Each row is a point. Examples show where two turns around zero, p and q, send a point. Write where each new point lands after one turn and then the other. Backwards means that the second turn is done in reverse. Each puzzle has new turns, and all numbers are rounded.

Turn p:
-7.2; 10.5; -1.9 -> 8.8; 8.3; -4.3
-19.4; -7.8; 6.4 -> -4.0; -1.2; -21.5
-13.4; -15.2; -19.5 -> 11.8; -22.1; -12.8
40.0; 12.5; 14.9 -> -16.5; 14.9; 38.5
Turn q:
0.7; 8.9; 12.7 -> -9.5; -9.0; -8.4
-15.2; -19.4; 2.4 -> 7.5; -10.6; 21.1
-9.1; -17.2; 4.3 -> 2.1; -7.7; 18.3
-18.5; -12.2; 15.6 -> 0.2; -22.7; 14.8
20.6; 2.6; -6.9 -> -8.5; 19.5; -5.2
21.5; 37.2; -28.1 -> 8.2; 30.5; -40.5
Where do these land?
q, then p: 10.8; 25.5; -1.9 -> 26.2; -8.9; 1.7
q, then p: 17.3; 2.9; -7.7 -> 14.7; 12.3; -0.7
q, then p: 13.5; -10.3; 8.1 -> -0.3; 11.1; -15.2
p, then q: 15.3; 9.8; -13.6 -> -22.4; -3.9; 0.1
q, then p: -26.8; -4.4; 27.5 -> -25.4; -26.3; -12.4
q, then p: -30.0; -23.5; -12.4 -> -34.7; 2.6; 19.9

Turn p:
-15.4; 17.5; 18.8 -> -10.2; -25.5; 11.9
-16.1; 3.2; -5.9 -> -17.3; 0.2; 1.8
26.2; -34.1; -12.1 -> 24.0; 25.6; -27.7
5.3; 13.4; -0.8 -> 3.6; -0.4; 14.0
Turn q:
14.2; 17.3; 16.9 -> -6.5; -27.3; -0.8
-22.6; -21.1; 4.8 -> 24.3; 16.0; 11.4
-23.6; -5.2; -27.0 -> 8.9; 30.7; -17.1
5.2; -1.0; 15.2 -> 2.5; -12.4; 10.0
26.8; 10.0; -9.9 -> -29.2; -7.1; -3.5
Where do these land?
p, then q backwards: 1.3; -21.3; -3.1 -> -11.2; 11.5; -14.4
p, then q: 18.3; -8.1; -19.1 -> -14.3; -16.7; -16.8
q, then p: 16.0; 36.3; 4.3 -> -19.2; 21.3; -27.7
p, then q: -15.8; 7.1; -4.9 -> 17.7; 2.2; -2.2
q, then p: -7.5; -29.9; 24.5 -> 30.1; -25.4; -0.7
p, then q: -12.3; 16.0; -1.8 -> 19.0; -3.3; 6.2

Turn p:
14.8; -7.8; 13.1; -7.1 -> -0.1; 7.9; -20.1; -6.0
25.1; 0.7; 26.1; 12.3 -> 14.2; -6.2; -34.7; 4.1
-22.1; 0.6; -23.7; 19.5 -> 3.2; -3.5; 31.2; 20.8
11.5; 8.1; -20.0; -34.7 -> 1.1; 13.8; 12.4; -38.2
-2.9; -10.7; 20.5; 10.7 -> -7.8; -2.7; -17.6; 16.7
9.4; -6.4; -0.8; -10.7 -> 0.0; 11.4; -5.4; -9.3
-35.7; 15.4; -15.3; 10.0 -> -10.5; -20.5; 34.2; 11.9
Turn q:
-20.4; -13.7; -13.3; 14.9 -> -2.8; 12.1; -28.7; -5.0
11.0; 12.0; 11.8; -33.4 -> -0.9; -29.9; 21.7; 12.5
18.9; -9.0; 14.4; -18.8 -> -18.3; -14.3; 21.4; -0.8
2.5; -17.9; 4.8; -2.3 -> -17.3; -1.5; -1.0; -7.3
-6.1; 17.0; -31.3; 24.8 -> 21.8; 30.4; -15.8; 16.5
-2.4; 16.9; -10.6; 29.9 -> 23.4; 26.9; -4.7; -1.6
-3.5; -5.4; 24.2; -15.1 -> -6.1; -23.7; 7.1; -14.4
Where do these land?
q, then p: -23.5; 5.8; 3.0; 32.9 -> 17.9; 6.2; 9.2; -35.1
q, then p: 10.5; 9.2; -1.6; -17.8 -> -0.9; 0.3; -13.1; 18.5
p, then q: -5.5; -15.7; 23.8; -16.6 -> 12.4; -3.1; -27.9; 13.2
q, then p: -9.1; -11.7; -23.4; -17.6 -> 6.2; 2.4; 21.8; 23.6
q, then p: 27.7; 12.5; -1.8; 19.1 -> 3.9; -28.4; -19.5; -9.5
